Each wall is flat, endless, passes through zero and stands at right angles to its row. A trip goes straight from one point to another. List the walls that it crosses, first one first.

Walls:
(1): [ 16  27 -24]
(2): [ -3 -20  -7]
(3): [-30  24 -40]
(4): [ 25 -29  20]
(5): [ 14 -71  -7]
Trips:
[ 38 -13  80] to [ -5 -37  10] -> 2
[ 25 -57 118] to [42 41 27] -> 2, 5, 1
[ 29   4 -40] to [28 32 -9] -> 2, 5
[ 38 -12  25] to [25  7  3] -> 1, 5
[-44 -40  -8] to [-52  39  12] -> 5, 2

Walls:
(1): [ 54  -5 -93 -12  -2  27]
(2): [-13  57  36 -44   4   5]
(3): [ 14  60 -47   5 -26 -58]
(4): [ -2 -24  -6  32 -22  27]
Trips:
[ 16 -13 -35  23  -5  40] to [18 25 42 30 45 -3] -> 1, 2, 4
[-79 -17 -17   9  16   2] to [-11  33  -4  30  62 -55] -> 4, 3, 2
[ 33  46   2 -34  21   5] to [ 48  29  25 -11  38  14] -> 3
[ 15 -60  63 -38  -2  13] to [-82 -17 -46  21  53 -17] -> 2, 4
[-40  -3  22  12  26 -55] to [-29  38 -35  55 -19 -88] -> 2
[-54 -40 -48   1  12  45] to [-67 -18  34  61 -35 -18] -> 1

Walls:
(1): [ -9  41 -26 -26  25  43  35 -39  59]
(2): [  0  45 -39  87  -8  27 -30   4  27]
(3): [ 36   7 -21  58  64 -19 -40 -27 -28]
Trips:
[-56  97  36 -15 -55  83 -28  22 -19] to [-11  68  -3  20 -15 -16  32   5 -15] -> none
[-33  -5  20 -21 -28  88  10  47   2] to [-39  57  -9  38  -9  -5  -3 -23 -21] -> 2, 3
[20 -5 -9  8 15 -5 68  3 -1] to [ 31  27  -5  53 -29  64 -24  63  32] -> 2
[ 49  -2 -20   2 -31   7 -23  10  20] to [ 44 -45 -14 -48 -36 -21   2  -2  22] -> 3, 2
[ 23 -58 -35 -15   6 -32 -11 -45 -22] to [-61   5   8  29  47 -17  16  33 -25] -> 2
[  0  16 -46   6 -12  59   7 -65 -35] to [-78  53 -22  43  20   9  -5  33  78] -> 3

Walls:
(1): [-20 -47 -22 -17 -22  30   2   3  39 -27  -6 -30]
(2): [  5   7  15 -42  37  90 -36  17 -33 -71 -91 -42]
(3): [-15  -2  25  19 -22  -6  50 -21  57 -47  23  63]
Trips:
[-45  15   2  33 -33  -8  -1  -9 -13 -29  20 -10] to [ 68 -18 -28  55  63  30  16  -1  45  27 -64 -24] -> 2, 3
[ 18 -17 -27 -31 -18  -9  33  13  19  31  12  91] to [ 71  39  46   7  65  -1 -28 -39  19 -70 -57 -29] -> 2, 3
[-64 -58 -22  29 -20  19  20  26  17   3  -3  28] to [  4  47 -37 -77  24  -8   4  64 -32 -23 -68  48] -> 2, 3, 1
[ -5 -38  25 -64 -32  19  63  13  32 -21 -15  17] to [-37  13 -17  -7 -19  14 -47 -46  -2  63  -6 -37] -> 3, 2
[-18  36 -10  28   3   4 -14 -38  15 -48   8 -24] to [-35 -57  51  -1 -25  -4 -21   8 -39 -94 -38  39] -> none
[-22   2 -40 -27  38   8  12   8   1  57 -15 -48] to [  4   2  32   0   4  33  26  11   5  61 -51  32] -> 1

Walls:
(1): [-20 -15  51  35  -5 -29 -25 -16  -9 -34  -8 -92 -42 -23 -36 -83  40 -11]
(2): [ 56 -68  14 -23  20  32 -22   2 -10  53  28  25 -48 -24 -62 -31   1  17]
(3): [ 41   6  19  33  23  14   2  36  16 -15 -26 -27  50  54 -41   9  31   5]
(4): [ 30  -5 -41   5  32 -45 -37 -77 -33  -5  11 -13  42   3 -44  44   6   2]
(5): [-35  87 -13  29 -73  13  50 -12   8 -43  27 -13 -24 -13  68  40  39  40]
(6): [ 25 -27  21   1  15 -18 -31  24  19 -58  31   9   2  27   5  -2 -24   3]
Trips:
[  4 -29 -34  43   7 -25  43 -13 -57  35 -47 -23 -21  -5  28 -48 -74  14] to [  7 -15  14 -26   1  22  49   3 -26  -5 -40   7  19  63  34  47  24 -22] -> 2, 1, 3, 5
[ 80 -13 -22  19  -3 -39  17   8  22 -21  24  -3  34  28 -54  36  54   5] to [-41 -73  18 -12  55 -16  26  67  -8  15 -59  10  10  14  30  44   2  46] -> 4, 2
[ -3  -1 -39  -1  -4  -2 -36 -24  11 -26  34   8  45 -52 -32 -20 -23 -43] to [ 80 -21 118  42  13   7  36  -2  40 -29 -18 -47  16  -1  31  -5  -9  19] -> 3, 4
[-45  16  40  41  17  13  71  15 -37  44  22  89   5 -31  23  33   1 -49] to [-82  16  43  47 -31   0  92  15  34  21  44  -4 -10 -68 -33 -30  66  36] -> 1

Walls:
(1): [ -8  61   2 -12  -6  20 -14  -3 -34   6 -10 -44 -44 -19  13   9  28   2
 -35  70   0   0   2  26]
(2): [-30 -19 121   3  36 -19  10  28   4  21 -47  90  64 -33 -40 -52  -2  95
 -36   7  56   2 -31 -18]
(3): [ 22  83 -83  54  22   6  29  13 -54  -4 -39  34 -27  48  17 -11 -21 -15
 -13 -25  52  44 -59  34]
Trips:
[ 29 -45 -22  -9   9   9  25   0  16  23  27 -14  29 -45   1  77 -56 -34
  64 -47  56 -83  45  -7] to [-37  -1   2 -18 -55   7 -28  57   4  18   2  12  14   3 -47  -2  -8 -23
 -32 -80 -11   6   3 -13] -> 2
[-20 -14  22  10   0  60  29  -2  -3 -43  -3  21  14   9   5 -14 -13  16
  -8 -45  39 -24 -49 -16] to [-15 -65  42   5 -22 -14 -50  12  -6  -5 -56 -46  23   4 -10   3 -42 -24
  56   9  -3 -10  48 -64] -> 3
[ 53 -25   8   1  34  13 -83   5  46 -33 -26  -6  41 -55 -57  26   2 -52
  23 -13 -37 -67  -1 -10] to [-39 -15 -26 -10 -16  16 -34  -1  10  48  19  27 -69  45 -23  36 -54   4
 -37 -80  42 -70  30  40] -> 3
[  5 -12  -8  33 -18 -14  42 -26   0  31  -3 -29 -82  21  15 -87  14 -41
  -4 -44  21  25  31 -26] to [ 45 -33 -18  -2 -25  15  11 -17  44  81 -39   5  11  23 -32  36  -7 -25
  18  37 -20   9 -26 -18] -> 3
[-41 -10   8   6   0  -2  73  47  22   2 -19  16 -58  41 -43  36 -34  26
  19  -7 -19  30 -27  -4] to [  3 -16  58  65  26  27 -72 -49 -73  19   1   5 -37 -17 -45 -15 -59  18
  84 -40  16  18  10  16] -> none
[ 17  40  39 -20 -33  64  56  10 -26  32  -3   3 -71  33 -10   7 -11  57
  35   7 -12  22 -34  32] to [ 26 -11 -31  13  18 -26 -32  16 -54  20 -19   8   2  28  60 -36  46  13
 -62  59 -52  -7 -35 -14] -> 2
[-30   2  30  16 -44 -63 -49  17  -5  71  12  11  83 -47  -6  49  -6 -43
  19  18  20  28  34  -6] to [-35  17  41  70  10 -10  10  65  22   5 -23 -42   1  49  -4 -62   6  -3
 -27 -39   7 -17 -39  -9] -> 3
[  4  11   9  17  59  72  19  12  37   0 -63  49 -55  19  -1 -19  65 -54
  19   8  16  -1 -24  25] to [-23  -6  39 -28 -38 -63 -29  26  -5  50  11  64 -50 -32  22   6 -12  28
  23  65 -23  31 -37  35] -> 3
[ -1 -43 -51  34   6   7 -14  23  14  19  49 -19  15  -5  67  39 -28 -23
   4  36 -35  19  -3 -23] to [ 64  12  -4  14  40 -41 -30  27  53  49  12   3  33 -27 -33  29 -33  -1
  17  -5  -7 -31  32   9] -> 2
[  66   -1  -59   72  -34  -29 -102    0  -48  -17   98   50  -23   44
  -26    5   16  -24  -42  -20  -34  -22    2  -65] to [  3 -48  15   0   5 -35 -19 -81  14 -46  -4 -25  31 -23   0 -42 -12  66
 -45 -42 -49  53   0 -36] -> 3, 2
[ 18 -16 -55  16 -36   0  71 -11  92  -5  21 -22 -61  -6 -71  24   6 -18
 -45 -37 -68 -18 -11  18] to [-37  16 -33 -43  68   6 -14 -51 -29 -33   4  -7   8  59   5  13 -24 -28
   0 -51  83  15 -31   5] -> 3

Walls:
(1): [-24 -60   2 -51  15 -19 -23 -28 -44  25  29 -39  -7  53 -61 -19  21  17
  37  24 -39  36 -15 -22  22  -8  51 -23  37  30  68  12  25  11   5 -40
  26  33  43  -5  -1 -23 -16 -16  15  -1 -27 -53]
(2): [-13  11 -41 -85  39 -69  22  36   9 -27 -31   9  -4 -75 -27  -1   0 -59
  68  46   0 -42  46  38 -36  11 -13  50  11  27 -15  32 -37  -7   0  16
 -14  -1 -25 -22  -1 -33 -31  -3   1 -13  -9 -15]
(3): [-44 -43 -16 -10  32  24 -10 -49 -20  -4  -6  -5   9  -7 -52 -30   5  20
   5  53 -42  24  -3  62 -57 -10  20  19 -44  15 -12   1  -8  30 -20   0
 -50  23  23  14  14 -22  -7 -29  12 -12  -3  18]
(4): [ -1   4 -28  25  31  27 -11 -42   6   3 -32  28  39  -5 -11 -79  33 -22
 -19  11 -11 -51 -14  27  30  53   8  21  41  14  -9  -6  35  47 -27  10
  28  15   7  -3  19 -59  -3  25  18 -31  -8  34]
(5): [  3  -1  39  45  24 -34 -41  42  21  -3  15 -21 -44   6 -75   9 -31 -26
 -16 -31  -6 -38 -16   8  -6 -16  50 -10  -3  64  25  -2  33  23  -5 -29
 -75  -1  39  -3  31 -20 -33  31 -26 -16  -6  13]
(6): [  3  -5 -35   6 -49 -51 -25  19  43  50 -17  38 -28  11  16 -34 -18 -11
  30  12  16 -59  26 -28  76  -4 -73  -3 -13 -16 -43  17  84 -60 -15  19
 -11 -28  15  12  73   3  41  22  32  15  22 -31]
(7): [ 22  33 -14  29  -8  -2  12  32  -5  15 -55  33  17   5   7 -26 -15   6
 -25  66  25 -11  58 -60 -63   0 -21 -64   7  35  43 -21  49  -3 -46  -9
  29 -15   7  16 -35   9 -51  17  11 -45 -45   5]
(8): [-85  19  46 -46 -60 -28  24 -22 -17   0 -25 -66  47  -5  14  -4  14   3
  55  34 -41  42  24 -22  58  -7  -2 -44 -44 -40  43  49 -23   2 -50  80
   8 -31  21  10 -43  24  80   9   9  25  44 -15]
(9): [ 17  44  16  59 -48  42  20 -36  38  14  33   6  31  21 -33  23   4 -44
 -29 -15  21 -33  13  35   5   1 -24 -44 -66   3   1  -6 -61 -19  13  22
  12   9  18  -8 -60 -21  15   4  13 -17 -12 -34]
(10): [ -9 -17 -40 -61  -4 -20  19  29  24  -9 -12 -22  55 -34  72 -20 -56  20
  -5   0 -41  41  14  16  62 -14  53 -50   9 -26  -5  42 -16  21  17  42
 -32   1  33  12  49 -11   9  -2  13  -2 -45  -2]
(11): [-18  53 -47 -30 -15 -15 -48  -9  28  30   2 -49 -56  -3  51   2  45  10
  18 -18  64  38  10 -28  18 -32  15 -42 -40   0  -5  56  30 -33  -9  -5
  -6 -32 -15 -16  24 -29  -3 -21  51 -54  15 -28]
Trips:
[ -1 -17  44  50  -2 -35  37   3 -26  -1  10 -34 -51  31  43 -19  56 -11
  15  23  -1   9  33 -62   1   4 -31  -4 -64 -17  11  -5 -23  37  47  21
 -24  10 -81  -6  22   5 -17   7 -37 -21 -37  42] to [ 46 -54  -9 -21 -55 -13 -53   9  26   0 -46   0  27 -14   4 -16  19  36
 -41  33 -65  -9 -48  50   5 -54 -69  -9  23  18 -26  -5  36  11 -15  10
 -22   3  -5  53  -4 -46  38 -14  16  -7 -56  52] -> 6, 3, 11, 10, 4, 8
[ -8 -32  49  31  62   3   2 -17  -1  -3 -16 -33  -4 -19  -7  16   3  -2
  48 -33  41  18   5  15 -65   7 -25 -31 -34  57  17  54  55  -2  19   4
 -22 -70 -29 -12 -13  -7  28  23  39  24   3  44] to [-34  30  26  30  22 -45  19  12   1 -52   5 -30  10  28  14  24 -30 -12
  28  16 -12  65  -5  15  -7  17  13 -36  48  13 -12 -36   4 -27 -16   7
   8 -41  35  41 -29  32  -2  47  48  34  12   2] -> 2, 3, 11, 1, 10

Walls:
(1): [-16   9 -31  36  35 -21  19 -45 -13  64  27  26  43 -46 -98  -2  53  23
 -25 -16 -22 -49  71 -70  60  53 -39  24  34 -39 -39 -64  14  35   4   8
  16  23  25  39  37 -22 -26  21 -37 -23   8 -13]
(2): [ 58 -14  -1 -72  27   4  34  25  25   8 -25  -8  -7  -7  19 -13 -41  -8
 -28  31  47  31  18 -65  23   4  13  51  22  74  28 -42  15  -6  13 -24
 -19 -46  32  21 -16   7 -38   7  19 -52 -36 -65]
(3): [  8  15 -32   9 -90 -17 -53 -10  38 -38 -13 -27  48 -54 -14  28  -8 -13
  19   6  -2   0  12 -16   4  41 -25 -29 -35 -10 -29  12 -87   0   8  42
  40 -25 -40 -18 -15  59 -82 -44  -5   8  -3 -43]
(4): [ -24    2   12    8  -23   14   38   11  -38  -27 -102   15   30    3
  -10   22   16    6  -54   66   17   22  -16   67  -35  -83   19  -29
   47   11    1   68  -64  -20   -9  -74   45  -14   20   22  -71    1
   81  -40  -32   18   26    3]
(5): [  0   6  15  -1  33 -10  39   0  24 -66  40   3 -37  -4  -7   0  26 -45
 -56 -11  36 -29 -61 -19   0  29  37  13 -42  41  25  29 -38 -22 -10  11
  65  19  18  -2  74  18   4  34 -22  17  43 -11]
Trips:
[ 19   1  -3  93 -24 -36  13 -14 -23 -38  55  -4 -43  68  71 -95  22  -8
  30  55  64 -45 -53 -21 -16  20  10 -22 -20  35  63  -9 -11 -56   9 -34
   0 -28 -53   0  -1  -7 -52   3  15   9  44  41] to [ 41  42 -52 -47 -17 -69 -29  11  80 -11 -75   3 -17  21  38   5  21  23
 -11   0 -30  19  -7  41   1  26  11 -30  60  -8  31 -24   8   5 -49 -27
  47  -2  27 -34  70  24 -36 -27  -6  -7 -21 -33] -> 3, 2, 4
[-55 -11 -51  44 -59 -56   3  23 -10   4  -8 -63 -40  45 -98 -48 -25 -10
   1  23  16   8 -54  19 -33 -42  -4  17 -16 -35 -26  -7 -29  33 -71  -3
 -49  21 -15  -1   5 -53 -38 -10 -35   0  14 -10] to [-15  -3  19 -43  19 -45  14  38  12   2  43   6  57  74  33  37  -9 -43
  27  10   1  11 -38  63 -30  48  16  14   5 -26 -15  40 -35 -57 -36 -44
  38  21  46 -13   2 -11 -81   3   4 -14  12  45] -> 1, 5
[-11  29 -12   6 -30  10  -6  36  17 -35 -38  65 -25 -30 -36  35  50  19
 -31  34  15 -93  59  36  21   3 -21 -52  28 -73  30 -40  25  67  61 -29
  57  -2   3 -55 -48  66 -41 -32  -7  22  16  44] to [ 13 -54   1 -15 -72 -33  34  21 -27  28 -12  70 -23  68  57 -11  -5  35
  59  39  15  85   4  37 -56   7 -20  -7  28 -30  -5 -18 -25  -8  42 -20
 -16 -14 -65 -19 -22 -17 -47 -57  44 -28  12 -39] -> 1, 2
[-27 -19  48   1 -21 -46 -19  41 -23  -3  23  26  14 -30 -17 -13  17 -32
  64  47 -25  20 -55  -3 -11 -29 -34 -13   8 -67  34 -53 -36  -8 -67 -33
  -9 -72 -24  47  -2  35 -21  54 -55   1  29 -58] to [ 57 -34  38  24  -7 -56   2  24  20 -11  22  -5 -38  25  64 -58  31 -12
  -9 -78 -46  46  -3   8  38 -65 -22  25  18   4 -28 -18  -6 -17 -18  35
  23  17 -25  24 -25 -73  17  20 -17  -6  26  -5] -> 1, 3, 4, 5
[  8  59  47  25  -2  43 -22  10 -36   0 -11  -1  47 -36 -72 -30 -21  24
   5  38 -63 -16 -19  55 -24  22  38 -12 -35  30  29  54 -66 -17 -54  61
 -19  46   5 -30 -22 -29  28  30 -44  52 -28   7] to [  2 -25 -10 -32   3 -20 113 -24   1  11   0  24 -35 -13  -5  -8  -2   0
 -60   0  31   6 -46 -18 -15   6  11   8 -17 -28 -35  25 -44 -62 -13  60
 -34   2 -25   6 -27 -49 -44 -62  48 -29 -24 -23] -> 2
[ -8 -48 -33  45 -12 -28  -3  19  -2  52   3  15 -49 -25  17  14  -4 -21
   2  -5  -7 -85  -4  75   1  -5  65 -42  32  21  42   1 -21  -9  -8 -63
 -47  32 -38 -34   5 -20  22 -57 -58  28  43 -28] to [  14  -53    2   21  -78  -17  -41   38  -26   30   22   -6  -28  -34
  -32   19    3  -34  -11   -9  -32   37   32   17   39   62  -40  -52
   -7   27   70    0  -23   39  -17   27  -71   18  -41  -18   22   24
   27 -102   -9   -4    0    2] -> 5, 3, 4

Walls:
(1): [-25  79  26   7  22  39 -31 -20  11 -35  36   2 -35  -6 -51 -30   0  12
  50  26  46  43 -31 -36  16  12 -11  41 -36  54  10  45  57 -40 -17   3
  -7 -22 -25  25 -16  59   2 -38  18  57 -23 -56]
(2): [-33 -37  24   1 -55 -74 -25  51  51 -15  -3  29  -7  27 -80 -25 -37 -26
 -15  58  35   5  22 -31  36 -42  -9  23  53 -44  -7   3 -14 -58 -32  12
  20 -43 -40 -50 -31  49  30  -9   1  63  38  43]
(3): [-30  17   0  40 -29  33  37 -58  35   4 -13  43  20   6  50 -85  65 -74
 -16  -4 -91  -7 -69 -68 -11 -30  -6  -2  56 -26  61  31  30  36 -51  74
 -50 -52  30 -43  25 -42  32  72 -14  24  36 -31]
(4): [  5 -57  -6  22 -11 -29  35   8   2   0   1  49   8 -19  40 -35  50 -62
  33  34 -53 -20 -24  -6 -34  55 -65   0  20  26 -19  47  52  -3  52 -25
  23 -67   3 -45 -51 -89  54 -38 -39 -24  10 -21]
(5): [ 18   8  39  11  -8   4 -22 -14 -10 -32 -44 -18   0  67 -34  49 -11 -11
  47 -25 -13  -5  41  41 -50  -7 -37 -34  13  30   9   5  30 -48 -18 -13
  40  40  24  39   8 -96   5 -12  25 -44  42 -37]
(6): [ 33 -19  11 -54 -97  18 -44  26  -2   2 -60  15  44  17  59 -66 -21  17
 -23 -52  18  53  79 -12  -5  32 -15  74 -11 -35 -13   0  26  49  22 -26
  70  57 -15 -34 -11  13 -11  37 -11 -46   4  -5]
(7): [ 31  22 -12 -14 -12  -4  93 -65  -5  65 -37 -12  58 -46  22   6 -63  11
  16 -32   7  -6  30 -30 -62  17   7 -28 -27  26 -30 -19  23  26  29  59
 -35   7 -31 -21  46  -5  55  53  52  21 -11 -31]
Trips:
[-21  33  11 -18   4  27 -11  89  64  -9  46   8 -13  51  20  21 -15 -43
 -40 -53  12  22  17  10 -29  25 -37  24   0  -9  44  50  19 -38  69  42
 -41 -19  33  50  52  20 -33 -15  43  12  97  21] to [ 22  -3  -6 -21  22 -47 -41  22  42  26 -56  15 -22  39 -35  -9 -17  17
  -1 -24  11  64   4  24 -35   8   9 -12 -63 -17  47 -11  51   5 -30  32
  27 -34  -6  85  -6   4   0  38 -56 -15  35  20] -> 3
[ 37 -54  26 -64  35  81  65  70 -52  73  31  14 -15 -30  26   8 -47 -44
  32 -23  24  53  18 -13   6 -17  39 -20 -39  18 -29 -27  12  26  11 -31
   1 -61 -60  24  -4 -32  54 -31 -39  -9   6  -9] to [  13   81   17   22  -25  -26   -4   19   25  -39    3   14  -27  -15
  -56    9   21   16   29  -30   33  -17  -73  -35  -11   93 -107   -9
   57   39   61   33   15    2   42    0  -14   29  -22    8  -17    2
  -13  -64    2    5   25  -52] -> 1, 6, 5, 7, 3
[-28  28 -28 -62  70  88  13  25 -43  -9  21   0   9  -9 -46 -88  54   0
  -6  23  -3  32   2   1   3 -38  61  -5  39  41  -9  -7  23 -10  32  15
  23 -49 -18 -34  17  35 -32  -4  -7 -30   0  16] to [ 18   7   4   2 -12  -9 -86   6  13  -5 -22   8  61  26 -52  -2  41 -40
 -22 -18 -47 -53  21 -32  10 -52  23  60  17  -7 -52  36  -6 -60 -30 -75
   6 -61 -68  22 -61 -14  -4  -8  -8 -31  25  73] -> 2, 4, 6, 3, 5, 1
[-19  -6  20 -19  -5  21 -21  40  37  -4 -45  30  30  55 -40   1  -5  41
 104  41  12 -52  20 -30  36 -27  54 -18 -20   8  23  -9 -78  71 -20 -33
  33 -54  33 -24  66 -53 -21 -58 -34  55 -18  -3] to [ 52  -4  -9 -33 -65 -15  13  38 -43   3  12 -20  45  15 -67  56 -15   1
  -7  61  39 -26 -40   3  66   6  -1 -68  -5   4  -7 -12  19 -21  34  12
 -10 -19 -17   0   5  -3  22  30   4 -12 -10   8] -> 7
